Every row gives one point. Each copy is the shape, with its points in the same order, stretched, turned, moved and blurred by noise. Some copies are also mirrored. Which?

Shape (7 x 3):
[[  2   6 -41]
 [-44 -28 -19]
 [-32  49  13]
 [-22   1  -1]
 [  2 -40 -27]
 [ 36 -11  47]
 [ 33  39 -24]]
Copy 1 (7 x 3):
[[ 12   5  47]
 [-45  14   6]
 [ 24  75  -3]
 [ -4  30   1]
 [-20 -34  22]
 [ 35 -16 -45]
 [ 63  10  45]]
Copy 1 is: mirrored
Copy 2:
[[-21  51 -13]
 [-50   2 -28]
 [-28  25  57]
 [-24  14   1]
 [-12  19 -51]
 [ 53 -10  -1]
 [ 12  67  20]]
Copy 2 is: only turned
Copy 3:
[[  5 -35  18]
 [-11 -30 -35]
 [-55  11  26]
 [-13  -6   0]
 [ 27 -19 -21]
 [ 26  50  14]
 [  7 -14  59]]
Copy 3 is: mirrored

Shape:
[[  36   10   10    7   -4   12]
 [  -5   24   13    8  -30   36]
 [  14    5   14 -121   -5   48]
 [ -26   -3   21   14   31   27]
 [  26  -16  -31   15  -17   46]
 [  11  -32   11  -24  -18    8]
 [  15  -15   19  -25  -13   41]
 [ -48   45   15    9  -21  -31]
 [  11    9  -37   14  -17  -69]]
Copy 1, 9 rows:
[[ 21  -3  27  -9 -30   0]
 [ -9  35  36  22 -38  15]
 [-87   3  57 -90 -34  -5]
 [ -8  33   8   8  28  14]
 [ -4 -27  -6  11 -37  38]
 [-36 -26  22  -5 -14 -27]
 [-29 -13  32  -6 -20  11]
 [ -1  80  21  21 -18 -50]
 [ 33   3 -10  -3 -34 -74]]
Copy 1 is: only turned
Copy 2:
[[ 26 -13   8  27 -10  22]
 [  8 -19 -26  -3  -6  41]
 [ 69 -37  30 -73  26   6]
 [-27 -45  21   3  20  35]
 [ 21 -40   5  12 -67  43]
 [ 28 -56  -4   7 -11  -3]
 [ 36 -55   1  -6  -5  31]
 [-37  25 -37 -11  25  -9]
 [ -5  29  -5  35 -35 -54]]
Copy 2 is: mirrored
Copy 3 (9 x 6):
[[ 14   1  17  11 -18  24]
 [-27   3  21  -1 -51  31]
 [ 45   0 -31 -93 -54  62]
 [-35 -17  33 -36  10  30]
 [ 13 -44  10  26 -29  49]
 [ 22 -27   7 -27 -29   3]
 [ 18 -21  20 -29 -36  36]
 [-73  23  -8 -23 -35 -26]
 [-12  -5 -44  28 -14 -42]]
Copy 3 is: only turned
Copy 4:
[[ 20 -10   4   1  16  13]
 [  2 -15  10  18 -30  29]
 [-43  30  36 -96  -4  38]
 [-47 -29  12  23  23  10]
 [ 12  -4 -48   6   1  47]
 [ -6 -26 -17 -31   1   2]
 [-12 -20   6 -28   3  35]
 [-25  -9  25  44 -50 -39]
 [ 23  10 -45  20 -17 -63]]
Copy 4 is: only turned

Shape (13 x 9):
[[ 10 -18   1   7   7  23  38  23  -2]
 [  9 -16 -27 -38 -28 -35  19 -13 -38]
 [  2  -1  13 -33 -50   8 -29 -35 -11]
 [-36  -4   5   0   8 -63  -4  -3 -11]
 [ -5  29 -18  17   6 -23  60  18  28]
 [-40 -19 -17  -9  18  10  -1  -3  -5]
 [-31  11  -8 -21  12  17  -4  35   1]
 [-11 -20 -32 -19 -31 -26  12  14  -6]
 [-14 121 -12  20   5   9 -12  27  -5]
 [ -2  -6 -32 -38  -2  20   3  14   8]
 [  4 -10  36  -3  -8  -1 -34   4   1]
 [-52  29  36  12 -25 -16 -28   6 -17]
 [-25 -17 -39  11  11  14 -29  22  -4]]
Copy 1:
[[  3 -20  39 -23 -17  -5 -16  -9  -9]
 [  5  -7 -22 -32 -49   5  21  23  13]
 [ -8  19 -28  20 -29  37  30 -31   1]
 [-44   1 -17  -2   1 -12   9  28  16]
 [ -9  18  34 -51 -10 -27 -18  18  19]
 [-13 -13 -12  -6   8  17 -16   5 -17]
 [  1   0  22   9   9  30 -18  21  -8]
 [ -9  -9 -11 -28 -30  15  -8  18  25]
 [ 23  91  10  45  -1   0 -24  39  -8]
 [ 19 -12   7 -25  -5  38 -10   9   7]
 [ -7  -9   8  32  -4   7  16 -16  14]
 [-44  31 -15  59 -11  13  -5  10  -7]
 [ 11 -16 -17  10   8  15 -44   6   1]]
Copy 1 is: mirrored
Copy 2 (13 x 9):
[[ -25   10    1   -1   19    3   43   -1   17]
 [  12   -4    0  -37    1   -9   25  -67  -17]
 [  25  -38    9    7  -30   20  -25  -27  -24]
 [  -1   42   -6  -17  -24  -51  -20  -32   12]
 [ -48   35   -9   39   12  -44   36  -50    1]
 [ -21   -9   -8  -25   21   -6  -25  -10   24]
 [ -36    1    4   -2   20  -14  -18   14  -29]
 [ -20  -15   -8  -26   -8  -30   22  -38  -13]
 [ -17   48  -52   70   21  -25  -36    7 -105]
 [ -23  -30   17   -2   32  -10   -2  -27  -23]
 [  26   -1   12    6  -21   -6  -15   22   -8]
 [ -13   32  -26    5  -55  -15  -44   13  -31]
 [ -18  -20  -39  -23   32  -34  -16   13    2]]
Copy 2 is: mirrored
Copy 3 (13 x 9):
[[ 19 -13 -15 -11  21   1  46  12  -2]
 [ 48  -9 -55 -32 -39 -16   4 -52 -44]
 [  1 -42 -18   0 -66  16 -26 -14 -54]
 [  1  14   8 -45 -23 -64   9 -29 -13]
 [ 38  48   2 -27 -17 -17  31  18  26]
 [-30  -5 -15 -24  -2  -7  23 -32  15]
 [-34  11 -36 -36   9  11  -7  -4   4]
 [ 30  -9 -55 -29 -30 -30  14 -18  -6]
 [-40  90 -17  -6 -20   8 -39  32 -20]
 [  4  -9 -50 -22  -3  21 -12 -16   8]
 [-11 -35   7  -5  -1 -17 -11   5 -30]
 [-48   5  -4 -32 -41 -36   2  24 -37]
 [-31  -2 -41  14  10 -20   8 -26  21]]
Copy 3 is: only turned
Copy 4, 13 rows:
[[-41 -20  -6   3 -17   4  19  -6   3]
 [ 22 -20   9 -57 -38  27  26 -30 -23]
 [ 15   0  14 -30 -29  42 -38 -41  -7]
 [ 20  24  20 -10 -12  36  25  25 -41]
 [-11  26   4 -12 -29  33  55  24  40]
 [-27  13  11 -17  28  31  10 -16 -37]
 [-29  32  -8 -33  17  22  -9  18 -18]
 [  1 -17   2 -47 -20  50  20   7 -22]
 [ 34 103 -69 -19   3  14  -1  24  48]
 [-18  -2   8 -55  15  25  -4 -11   2]
 [  4  -3   7   9 -13  12 -38  11 -16]
 [  3  57 -17  10 -29  46 -21  19 -39]
 [ -8  -6 -29 -18  51  35  -2   8 -30]]
Copy 4 is: mirrored

Shape:
[[ -14   26   24  -16   12   16    3   10  -12   18  -27  -18]
 [ -18    4   19    5   13    1    5  -14   12   12    9   -9]
 [ -29    8   24   30   17   24    8   -6   -2 -115    7   35]
 [ -36    4   14  -10    9   17  -42  -12   -5   14    9   -8]
 [  -1    5  -35    0    6    5    2  -20   21  -13   12  -23]
 [ -35   26  -28   -8   -4  -21   18   -2   74   -7   12    0]
 [  15   -6   25   22  -17   10   19  -20    4    4  -30   29]
 [ -16   20    0   18  -30   29    4  -15   -7   15   23  -21]
 [  24    8   26   -4   -7   18    2  -12   47    4   12   17]
 [  44   -1  -10   10  -55   15    7  121  -11    5   -4  -20]
 [ -22   -8   23  -19    9   30   15   -4   -1    3    2   -5]
 [  -1    5   -3    9  -33    8   17    1   15  -39    9   57]
 [ -22   22   11   -2  -20    7  -40   -4   42   17  -18  -22]
 [  38   -7   20  -12  -52    3   10  -20   -2    9    8  -18]
 [  -7   -3    7    7   17   13    0   -4   19   12   21  -20]
 [ -22   -4   21   -2   15    1  -29   -7   -8   14   17  -19]
 [ -18   37   23    0   12   -8    8    3  -15    7   -3  -14]
 [  70   18   -2  -11    0   23    8  -13   -6   -4   13   -9]]
Copy 1:
[[  -9   19   21  -17   32    0    0   26   -6   10  -46  -17]
 [  -5    5   13    8   26   -7   16   -7  -11    5    0   -4]
 [  -4    3   62   50   -6    6   26   21    4 -102    9   27]
 [ -24   21    0   13   24    8  -31   10   -3    8    6   -7]
 [  21    4  -15   20   16   -5   12    3   -9  -22   19  -32]
 [  -8   14   -6   33   10  -37   64    5   26    1   38  -47]
 [  20   21   27   11  -26    4   21  -13   -8    2  -28   21]
 [  -6   -9    7    3   -1   29    3   13  -43   11   15  -31]
 [  26   24   46   18    3    1   24  -22   21   17   20  -13]
 [  71  -68   24  -25  -10   -1    8   81   15   37  -28  -15]
 [  -7    3   21  -15   21   23    8   -8   11  -11   -9   -4]
 [  12   12   37   15  -52   -2   29    5   13  -30   24    8]
 [ -11   29    0   46   10   -5   -3   17    9   37  -12  -37]
 [  31   -9   28   -4  -25    1   -9  -25  -12   23   -7  -39]
 [  15   -7   10   11   37    4   12   -6   -5    5   14  -10]
 [ -16    0    6    6   33   -4  -23    1   -8    8    3   -1]
 [ -14   10   22   -9   29  -17   14   21  -28    2  -24  -21]
 [  71   18   39  -18    9    8    0   -5  -20   -8    2  -28]]
Copy 1 is: only turned
Copy 2:
[[-17   6  20  -8  16 -30  21  12  -5 -14 -29  -9]
 [-13   9  20  23   7 -14  17  -2   9   7   0 -17]
 [ 12  63 -15  74  25  50  -5  18 -44 -44  -9  20]
 [-35 -19  30  11  20 -17 -17  10  -4 -15  -5 -13]
 [  9 -14 -18  18 -16   0 -14  -8   6 -13   6 -42]
 [-17  57 -27  13 -19  -1 -14   9  35   2   4 -36]
 [ 21   8  14  14  -4  -2  15 -35   6  21 -28  27]
 [ -1  -9  13   9 -21 -43   7 -16 -11 -18  22  -3]
 [ 30  32  28  17   5 -15 -12 -10  34   3 -11 -14]
 [ 58  -6 -25 -12 -42 -75  18  83  30 -24   3  28]
 [ -9   3  34   6   2   2  18   8   7 -17  -6 -13]
 [ 32  40 -11   7  -7  14 -16  -5   7  -5   6  28]
 [-28   8  10   9 -10 -40 -36  -3  19 -13 -33 -15]
 [ 42 -12  35   1 -40 -27 -20  -5  -5  20  -6  -8]
 [ -5  -9  12  34   6 -19  11   9  21  -1  10 -28]
 [-18 -26  26  26  16 -22  -6  16   0   2  -5 -13]
 [-19  19  -1  -2  10 -37  25  11 -19   9 -16  -6]
 [ 72 -17  15  -1  -3 -21  -4 -14 -10   0   3 -34]]
Copy 2 is: mirrored
Copy 3 (18 x 12):
[[  6  13   6 -20  17  39  31   4   1  23  -5 -23]
 [ -5 -11  13   2   5  12   6  -8  18   4  11  -9]
 [-35 -29  61 -44 -10  38 -21  36 -20 -86  15  25]
 [-33 -12   5 -10   2  34  -3 -23   0  24   3  -7]
 [  1 -10 -18   6  -3  31  -7  -1   4 -16  47 -15]
 [  0   8 -34 -14  12  16   1  -7  65 -19  45  23]
 [ 31   5   9  14  -4  12  14  -5 -10 -19 -11  21]
 [ -2  13  13  13 -37  28  12  -8  -2  15  39  -2]
 [ 35   4   7 -12   4  12 -25 -19  16   3  18  26]
 [ 35  77 -57 -14 -24  25   1  89 -23  43   6   7]
 [  2 -24  13 -30  -1  22  19   2  -2  17   8   2]
 [  7  13  -4 -19 -15   4  -6   6 -15 -45  28  62]
 [  1  17 -20  -9  -5  55 -11 -25  43  20 -12  -7]
 [ 39  18 -10 -11 -42  -2 -10 -20 -10   4  15 -11]
 [ -2 -14   6   4   1  17  -4   4  16  16  24  -9]
 [-29 -12   8  -1  -1  12 -11 -12   5  20   2 -25]
 [-13  22  21  -9  13  17  23   1   6   2  10 -20]
 [ 48  14   6  -7   5  14 -17  -2 -45  -2  47 -11]]
Copy 3 is: only turned
Copy 4, 18 rows:
[[ -51    7   12  -38  -10    3    9   22  -17    9  -11  -14]
 [ -22   -4   19  -17   -5   -3    7   -3    4    7   26  -27]
 [ -48  -42  -12    8   22   23    0   -8   50 -100   15  -29]
 [ -29    2   11  -21  -19   29  -22  -28   -4   16   -2  -35]
 [  -7   26  -18   14   10  -12    2    5   21    4    7  -48]
 [ -46   52   -1   15   -6  -40  -16   -4   32   -6   56  -40]
 [ -13  -51  -11  -14  -25  -20   14   30   26    6   19   11]
 [  12   23    2    5  -43   17   17   17  -12   -3    8  -25]
 [   0   -7   16  -36  -21  -17    5   20   59    2   26  -10]
 [  20   31   60   37  -16  -22  -18   74   13  -39  -74   54]
 [ -37   -7   21  -21  -10   17   33  -15   14    5   -1   -9]
 [  -5  -13  -17   11  -19  -12   -5    4   50  -45   26   24]
 [ -34   13   10  -16  -51  -17  -35   13   15   12    0  -50]
 [  42  -13   -1  -21  -39  -33   24    7   16   -4  -13   -5]
 [ -11   13   24   -6    5    8   11    2   18    9   15  -34]
 [ -14   -2   22  -16   -4   13  -10  -22  -12   13    2  -34]
 [ -36   13    9  -29   -2   -4    1   18  -34   -9   14  -18]
 [  40    3  -13  -41   10  -10   21   44   33   -3  -16  -10]]
Copy 4 is: mirrored

Shape (16 x 12):
[[-10  23 -17 -34   8 -17  11  48 -21  37  30  42]
 [-33  13  35  37   5  45  18 -28  -3  -1  36  13]
 [  9 -10 -14 -42  65   1  52  -5   7  30  -4   7]
 [ 30  43 -35 -10 -20  38  13  24 -11 -33 -49   2]
 [ -3   4  42 -26 -10  -1 -15   8   3  15 -28 -30]
 [ 18 -34 -19   0 -23 -19  26 -13  18 -39  27  26]
 [-52 -17  15  25   9  45   2  28  59  31   0 -12]
 [-40 -34  17  25   1  38  43 -28  13  13  36  18]
 [ 13  27   7 -39 -25  -6  -5 -30  26  41  16  -1]
 [ 26  46  44  31  -2  -5  21  48  14  32 -36  37]
 [  7   1  40  -4 -21   6  46 -13   9 -33 -38 -25]
 [ 12 -28  54  38  68  19  -3  -4  51  45 -42 -15]
 [-53  23 -23  22   5 -12  17 -30   4 -24 -52 -23]
 [ 15  -3 -29  43 -19  51 -18  13  54 -37 -48  51]
 [  6  25   8 -50   4   8  19  -1   1   0 -17  39]
 [ 12 -13  -5 -39  14 -17  31 -10  39 -36  38   7]]
Copy 1, 16 rows:
[[-43  12 -61 -30 -11  -2  13  57 -39 -20  26  -2]
 [ 21 -26 -25  23 -11  59 -48 -16 -37  30  26  13]
 [ 13 -18 -10   2  16   1  11  77 -49 -22  -8 -25]
 [-16  18  40 -14  27  39  32  25 -25 -38 -55  58]
 [-23  35  -2  17  19  -1 -26  15  19  37 -36   2]
 [ 18 -13  10 -45  20 -18   8 -17   3 -16  47  -7]
 [ 12   3 -59   0   9  72 -52  14  34  16 -11 -28]
 [ 21 -29 -19  -9   6  57 -61   1 -21  28  38 -35]
 [ -9   6 -29 -37  24 -25 -30  12 -30  20 -19  29]
 [-49 -23 -40  12  28  12  47  18  -6  38  17  58]
 [ -2   1  54   9  60  27  -9  -1   1  22   6  10]
 [ 20 -49 -40  42  18  22   4  27  39  54 -46   0]
 [-31 -11  22  52  13  44 -52  37  19 -38 -33  20]
 [ 24 -30   1 -60  -4  54  24   0  34 -19 -23  67]
 [-10   1   9 -28  18  -5   3  60 -30 -14   5  35]
 [ 40  12   3 -31  31 -34  -6   6   1 -29  31 -11]]
Copy 1 is: only turned
Copy 2 (16 x 12):
[[ 12  -4  24 -20  89   2 -15 -29   0  25  27  46]
 [  5 -21  22  30   0  41  18 -26 -34   3  11 -55]
 [ 29  -3 -14   9  21  31  -1 -22  19 -45  40  14]
 [  7  71  37 -62   6  31  43  11  -7  -6  25 -39]
 [-35  -6 -10 -39  -5  31  37 -20 -22 -11 -38   7]
 [ -9  42   2  29   2 -57  -6   9   4  -1  20 -33]
 [-27 -35 -34  20  -4  41  35 -17 -38  10  57 -49]
 [  5 -28  22  50   1  -2  24 -31  -5   0  38 -61]
 [-55  24  18   0   6  33   5 -39  39  -7   9   5]
 [-18  37  11   8  17  83  71 -16 -50  31 -20  39]
 [-14  41   7 -19 -31  10  73 -16 -46 -39 -47 -40]
 [-19 -46 -52  34 -54  97  51  -1 -31 -20   7 -10]
 [ 22  20  15 -47 -71  -3  33 -36 -52  -8  16 -51]
 [-26  36   5   6 -53  11  38  59 -28  -1  64 -56]
 [-10  17  21 -22  24  12  17   1  -7 -41   9  25]
 [-23  36 -23  20  19 -28 -29  -4   5 -46  20 -20]]
Copy 2 is: only turned
Copy 3, 16 rows:
[[-17  33  62 -37  22  -5 -10  24  -7   7  30  27]
 [-60  -6 -42 -38 -40  12 -51  18  28 -12  37  -1]
 [-20  -3  56 -20  15  25  15 -32   3 -45  51 -34]
 [ 28 -24  -5 -59   5   5   5 -38  21 -18 -21  41]
 [-13 -19 -23  -4  45  31  -9 -13  -5  38   1 -24]
 [ 30  -1  21  23 -80  -1  11  -8 -17  28 -14  19]
 [-35 -24 -76 -47   3 -25  19   1  39  27  75 -32]
 [-50   8 -43 -37 -71  15  -8   4   1   4  57 -17]
 [-25  26  46 -20   1 -14 -30 -46  -3  38  20 -45]
 [-43   5   5 -30  20  56   0  -6 106  17  -2  34]
 [  4 -53 -28 -25 -26  72  -3 -17   8  24 -20 -16]
 [-50 -14 -61  24  44  36  26 -38  94 -17  48 -41]
 [ 42 -15 -61 -47 -18   3 -14  10  23 -24 -38 -59]
 [ -4 -17 -67 -24 -56 -34  55 -36  68  -9 -28  41]
 [-39 -15  44 -42  -8  24   6 -15  -6 -10 -17  -1]
 [ 11 -45  63  13 -39 -12   4   0 -27  21  12 -14]]
Copy 3 is: only turned

Shape:
[[-12  12  -1  42 -11  28  14  43  57  45  44  12]
 [-47 -16  29  22  19 -27  33 -30 -17 -24  29  -8]
 [-22  39  21  22  13 -12 -12  21 -34  -4 -20   9]
 [-42 -31 -18 -44  51 -36  24 -27 -63  39  39 -32]
 [-19  -2  -5 -38  -1   5   8  29  24 -43 -33  13]
 [ 44 -13  34  20   4  12  21 -40 -16   7  -8  39]
 [-33  10 -18  -9  27 -12 -30  27  16 -33   2   6]
 [ 55 -41  -2  -1  25 -27  42 -26  -7 -15 -43 -20]
 [ 21  42 -46 -28  -3  -7   5 -14  20 -44  -9 -26]
 [ 22 -31 -65  18 -22 -14 -27 -10   5 -31  22 -19]
 [-48 -60  49 -21 -45 -11  76   8 -17  -1 -12 -16]
 [-20  -9   7 -20  32 -18 -19  -8   4 -10 -15 -53]
 [ 59 -80  45 -22 -22 -22  -3  35  29  33  36  24]
 [-25  11  -7 -14 -43 -56  46   1 -16 -14 -43  19]
 [  6   6 -11  47 -27  -6  16  25  -9 -64  30   6]]
Copy 1 (15 x 12):
[[ 22  60  -4  -1 -64  36   7 -13  -5   1   9 -15]
 [ 17  18  18  16  30 -14 -40 -31  14  26  -3 -46]
 [ 13   1 -62   8  36  33 -13  -9   1 -18   2   2]
 [-47   6   5  53  36  32 -78   2 -15  47 -24 -30]
 [  4 -22 -21   9  42 -31  33   5 -27 -18  13 -24]
 [-39  26  15  31  25 -11   4 -33  62 -19  -1   0]
 [ 27  -3 -49  26   7   2  18 -18 -22   3  -5 -34]
 [-21   7   0  74  39 -49 -21  15  20 -31  29 -41]
 [-11 -26 -59  23   1 -33   1  11   8   6  48 -33]
 [  9  13   3  79 -19 -36  -3 -16  25  45  29  -2]
 [ -1  -8  90   7  68 -28 -45  38 -23   4  14  -5]
 [ 14 -47 -25  31   1  -7 -30  26 -17 -13 -11 -37]
 [  6  71  69  65  10 -14  29  50  37  13 -47  -2]
 [  5 -12  -3  31  82  -1  -1  25   5   6  87 -21]
 [ 35  51 -14  18  28 -45   0 -31  29  32  17   2]]
Copy 1 is: only turned
Copy 2 (15 x 12):
[[-10  -6 -80  -8  49  56  23  40  -4 -11   4  30]
 [-60  15  16  42  21 -25 -35  38 -26 -39   0  14]
 [ -3  27  14  -7  57   8 -26 -23  15  13  -5  24]
 [-90 -25   8  62  31  13 -46 -44   9 -82  14 -40]
 [ -5  19  41  -5 -37  64   1  -6  18  24 -20  42]
 [ 49  10  11  27  -2 -15   1  10  18   0   5 -29]
 [-47  44   6  -5  42  54 -17 -13  -2   0 -16  19]
 [ -5  -4  30  13 -74 -38  44   2  49  -6  -2 -27]
 [ -5  29 -22 -22 -61  26 -26 -35  -5   6 -36  24]
 [-36  16 -22 -26 -15  12  26  -6 -49 -16   8 -24]
 [-27 -53  66  38 -69  -3  35  47   4 -32  29  50]
 [-67  31   7  34  -2  -6  10 -25  20 -30  17   8]
 [ 15 -16  11  19  28  27 117  21  21 -62   9 -28]
 [ -8 -14  53 -51 -59  -1 -20  16  24 -22  14  48]
 [  1  16  -2 -26  11   8   9  20 -61  26 -48  29]]
Copy 2 is: only turned

Shape, 15 rows:
[[-35  40  -4  10 -22   9  46  30 -21 -40  41 -23]
 [ 23 -30  28  16 -22   4 -19 -31 -13  12 -32  31]
 [-24 -34  29  -3  40 -14  13  11  27 -46  47 -36]
 [ 22  -1   9 -30 -35  28  -5  16 -37 -47  22  11]
 [-21  -8 -12  -1  43   5 -20  16 -17 -33 -34  22]
 [ 39  37 -18  -2 -18  23  25   5  33 -34  -5  22]
 [ 36  22  -3 -17  -7 -13 -14 -39 -20 -32  22 -25]
 [-19  23 -28  31  -8  24  51   3   5 -38  47   1]
 [-45  34 -12   8  38  -1 -11 -25   5 -27  -9  28]
 [-30 -19  -2  -5  -9 -12 -16  -5  16  34  25 -12]
 [ -5  10  20  11  -9  20  45 -17 -44  35 -28  12]
 [ 41 -17 -13  37 -16 -30  32 -14  18  17   6 -35]
 [ 12 -26 -20 -22   5 -28  59   5   3 -30 -20  20]
 [  9   1  12 -23 -38  10   9 -31  -8 -43 -39   4]
 [ 12  18  26  42  23 -37  -7  37 -47 -14  32  22]]
Copy 1, 15 rows:
[[  8  50  -6  22   1 -17   6 -18 -36  27 -70   0]
 [  7 -28 -13 -57 -64 -29  17  14  17  -4  37  43]
 [ 33  -6  25  18  31  40  46   8 -11 -61 -32 -31]
 [ 43  -6 -13 -11 -34  -3   5  13 -67  24 -13  54]
 [ 29  13 -35  -3 -18  60   7 -32  29 -39 -24  24]
 [-28 -23 -36  45 -23   2  15 -15 -31  29  23  14]
 [ 35   9  17  54 -15 -34  -8 -11 -30 -20  41  20]
 [ -6  47 -15  27  -6 -10  31 -23 -60  -1 -14  -8]
 [ 56  41 -55  29  -3  19   8 -51  37 -26  -1 -10]
 [ 11  14  12 -28 -26  -4 -27  37   6 -31 -10 -20]
 [-26  34  12 -55 -27 -38 -16  -2  22  44  20  43]
 [-70  -1  35  16 -31 -39  22  23   1 -24  34 -11]
 [-14  24 -28  23  -8  10  55  38  25 -10  16  18]
 [ 43  -6   7   3 -53  -2  35 -16   4  33  32  38]
 [-12  -1 -49   9  -2 -46  17  -2  11 -22 -71  47]]
Copy 1 is: mirrored
Copy 2:
[[  6 -99  19  53  16  -4 -14  17 -18  -8 -23 -60]
 [ 15  50  10  10 -25   0  18 -10   5  37  44  16]
 [ -9   6  39  39  39  24 -57  62  30 -24 -53  -9]
 [-17 -21  37  60 -13  -7 -59  39  24  24  49 -42]
 [-53  -3  44   6 -37 -58  -2   8  16  34  -8  12]
 [-35 -23 -12  32  51 -16 -42  -9 -26  41   8 -31]
 [ -6 -16  71  10  47   3 -38  30  -1  12  64 -25]
 [-25 -72   8  47  42  12   3  -9   2  -1 -40 -54]
 [-21 -34  50 -14  12 -33  -2 -48  17  38 -25  12]
 [ 31  -3  -9 -31  -1  50 -21  12  21 -22 -18  10]
 [ 17   4   4  15 -25 -13  21 -26 -53  18   5 -61]
 [ -4   2 -16  17  44  51  16  47 -50 -14  -4 -10]
 [-60  35  19  30 -23  20 -41  37 -47  41 -14 -51]
 [ -4  11  35  24   6  -2 -31  16 -15  82  20 -19]
 [ -5 -50  48  63 -47 -18   2   5 -16 -49  42  11]]
Copy 2 is: only turned
Copy 3:
[[ 31  55 -39  72  23 -14  17 -24   2 -15 -28 -60]
 [  9 -28 -35 -51   3  41  33  40   2  20  27  49]
 [ -9  62  -3   5  77 -32  26 -17  31 -37 -67   5]
 [ 38  42 -10   1 -36 -16  31  -3 -57 -35  45  -6]
 [-48  -8 -30   2  14 -12  19 -22  44 -55  40  -4]
 [ 15  59 -15   3  16  21 -28  28  -9   2  50 -48]
 [ 21  67 -33 -31 -55 -30 -19  52   3 -19  -4 -15]
 [ 11  62 -37  63  59   1 -10  18 -10 -19 -26 -70]
 [-52  15 -85  16  41 -39  20  29  61 -22   4 -44]
 [-24 -17  -5  23  23 -31  16  30  18  36 -54  13]
 [  0  10 -37  44 -16  75  52   9  18  11  23  31]
 [ 21  28   6 -12   8  52 -43  35  20  25 -47   5]
 [-46  56   9   1   0  70   4 -35   3 -12   3 -47]
 [ 37  35 -23 -38 -30  47  36  33  -1   7  25 -34]
 [ -9  11 -96   9  23 -32  -3 -48   9 -45  15  53]]
Copy 3 is: mirrored
Copy 4 (15 x 12):
[[ 17 -25  -3   3 -42 -10 -92  15 -10 -40  24  11]
 [  9 -14  -4 -51  36 -29  53  24  15  31  -6 -37]
 [  2  12 -95   3 -17   2 -34 -27  -4 -22 -43  31]
 [  3  21  -9 -39 -39 -30 -42  27  -7 -16 -32 -66]
 [-13 -24 -10   1 -39  -5  65  47  -6 -34 -33  12]
 [ 46 -30   2  33   2  41 -17  20 -17 -27   6 -53]
 [ 35  33 -20 -83   1  44  -2  13   9 -11 -28 -28]
 [ 36 -43  -1  11 -23  -7 -83 -18 -56 -43  10  20]
 [ 32 -34   6   1  -9  26  31  44 -22 -18 -23  50]
 [ -5  27  -7 -15  25  -9 -15 -28 -15  29  26  30]
 [-28 -66  38 -27  39 -37 -16  28  14   8  -5   2]
 [ 13 -16 -33 -26  30  25   2 -38 -10  -8  50 -16]
 [-25 -14 -47  32  19  17   3  67 -63 -24  -1  -8]
 [ 41   4 -17 -18  42 -20  21  76   1 -37 -23 -48]
 [-27 -47 -23 -51 -88  28   8  -4  30  45  21  -3]]
Copy 4 is: mirrored
